Each row of a before or after table is a point. One or more steps were done to the points. Then noise was added and the rows were shuffled. The steps act on columns, c1 being the first. What was done? A step turns or swaps two columns, mirrors them in a line or flattens them onto one, adds a multiple of one to another, or multiplies or shifts one. Angles are multiples of 10 degrees, from the lower column toward the higher: turns from -170 to 170, lines from 10 to 170 but not 90. Use the fewest steps. Two steps may share a column if one is a turn and the other turns, adds or multiplies; they go together, in the order done. Otherwise the lowest column goes first.

Before:
[[ 0.45  0.75]
 [ 0.58 -0.13]
 [-0.12  0.76]
 [-0.24  0.46]
 [ 0.06 -0.04]
 [ 0.13  0.39]
 [ 0.85 -0.74]
 [-0.03  0.44]
 [-0.02  0.22]
 [ 0.48  0.04]
 [ 0.50  0.66]
 [-0.44  0.72]
 [ 0.11 -0.42]
 [ 0.30 -0.14]]
After:
[[ 0.79  0.09]
 [ 0.10  0.08]
 [ 0.37  0.13]
 [ 0.30  0.24]
 [ 0.04 -0.04]
 [ 0.05 -1.12]
 [ 0.41 -0.29]
 [ 0.53  0.66]
 [ 0.28 -0.51]
 [ 0.20  0.89]
 [ 0.83  0.10]
 [ 0.05 -0.35]
 [-0.28 -0.29]
 [ 0.24  0.52]]
Steps: turn c1 and c2 by -50 degrees

Before (12 x 6):
[[-0.24 -0.71  0.33  0.18  0.31  0.61]
 [ 0.57 -0.04 -0.55  0.07 -0.09 -0.03]
 [-0.48 -0.50 -0.32  0.03  0.54  0.08]
 [ 0.41  0.20  0.56 -0.35 -0.64  0.12]
 [ 0.55  0.45 -0.03 -0.20  0.17 -0.30]
 [-0.08 -0.36  0.52 -0.03  0.80 -0.74]
 [ 0.28 -0.58 -0.19 -0.13  0.18 -0.31]
 [ 0.04  0.07  0.39 -0.72  0.25  0.15]
 [ 0.13  0.35  0.29  0.39 -0.45 -0.66]
 [-0.51 -0.55 -0.52  0.74 -0.26 -0.57]
 [-0.11 -0.12  0.04  0.52  0.76 -0.35]
 [ 0.28  0.71  0.57 -0.27  0.22  0.32]]
After, 12 rows:
[[ 0.72  0.74  0.05 -0.55 -0.18 -1.44]
 [ 0.01  0.19 -0.42 -0.74  0.21  1.54]
 [-0.40 -0.18  0.38  0.46  0.11 -0.75]
 [-0.10 -0.11  0.31 -0.57  0.13 -0.79]
 [-0.06  0.09  0.80 -0.05 -0.07 -0.10]
 [ 0.58  0.02 -0.06 -0.50  0.37  0.20]
 [-0.59 -0.27 -0.26  0.72  0.14  0.79]
 [-0.25 -0.73 -0.30  0.06  0.17  0.37]
 [-0.71 -0.36 -0.14  0.20 -0.45  0.31]
 [-0.28  0.38 -0.15  0.36 -0.30 -1.65]
 [-0.24 -0.05 -0.49 -0.36  0.57 -1.87]
 [ 0.05  0.50 -0.05 -0.14  0.51 -0.87]]
Steps: turn c1 and c3 by 140 degrees; swap c2 and c4; multiply c5 by 0.7; multiply c6 by 2.5

Before (10 x 12):
[[ 0.66 -0.43  0.64 -0.38 -0.03  0.17  0.09  0.05  0.06  0.17 -0.24 -0.57]
 [ 0.05 -0.18 -0.31 -0.48 -0.63  0.09 -0.37 -0.53 -0.38 -0.13  0.58  0.68]
 [-0.56  0.39 -0.49 -0.34 -0.66 -0.35 -0.72 -0.18 -0.32 -0.44  0.18 -0.59]
 [-0.07 -0.15  0.56  0.02  0.18 -0.21  0.09  0.64  0.75 -0.75  0.45  0.13]
 [ 0.48 -0.48 -0.04  0.03  0.24 -0.43 -0.95  0.34  0.21  0.14 -0.20  0.01]
 [-0.38  0.73  0.05 -0.27  0.17 -0.15 -0.46 -0.58 -0.25 -0.32 -0.06  0.52]
 [ 0.63  0.73 -0.55 -0.46  0.57 -0.98 -0.78  0.63 -0.39 -0.06 -0.12  0.45]
 [-0.12 -0.08 -0.11 -0.39  0.23 -0.34  0.13 -0.24 -0.53 -0.13  0.85  0.20]
 [-0.05  0.09 -0.46 -0.20  0.01 -0.27 -0.07  0.01  0.23 -0.79 -0.42  0.10]
 [-0.62  0.71 -0.68  0.69 -0.31  0.20 -0.86  0.27  0.47 -0.86  0.14 -0.22]]
After, 10 rows:
[[-0.77  0.00  0.39  0.58 -0.21  0.26 -0.48  0.08  0.06  0.00  0.17 -0.26]
 [ 0.11  0.06 -0.44 -1.12  0.67  0.18  0.56  0.11 -0.99  0.57 -0.69  0.12]
 [ 0.17 -0.21 -0.43  0.06  0.06 -0.23  0.27 -0.09 -0.24  0.91 -0.09  0.03]
 [ 0.60 -0.67  0.34 -0.44  0.09 -0.13  0.16 -0.39 -0.31  0.33 -0.08  0.15]
 [ 0.07 -0.83  0.27 -0.31 -0.92 -1.00  0.91  0.45 -0.39  0.04  0.12 -0.27]
 [-0.26 -0.51  0.12 -0.09  0.94 -0.35  0.66 -0.13 -0.45  0.28 -0.49  0.25]
 [ 0.29 -0.24  0.13  0.36 -0.10 -0.29  0.30 -0.30  0.37 -0.50 -0.74 -0.08]
 [-0.15  0.28  0.17  0.37 -0.40 -0.51  0.19  0.25 -1.04 -0.01  0.15 -0.09]
 [ 0.23  0.04 -0.12  0.02 -0.07 -0.19 -0.95  0.40 -0.23  0.24 -0.90 -0.24]
 [ 0.10 -0.27  0.24  0.46 -0.21  0.08  0.42 -0.32 -0.14 -0.26 -0.50  0.87]]
Steps: turn c5 and c12 by -60 degrees; turn c1 and c5 by -130 degrees; turn c2 and c4 by -130 degrees; turn c7 and c9 by 120 degrees; turn c3 and c7 by -50 degrees; multiply c8 by 0.7; turn c10 and c11 by 140 degrees
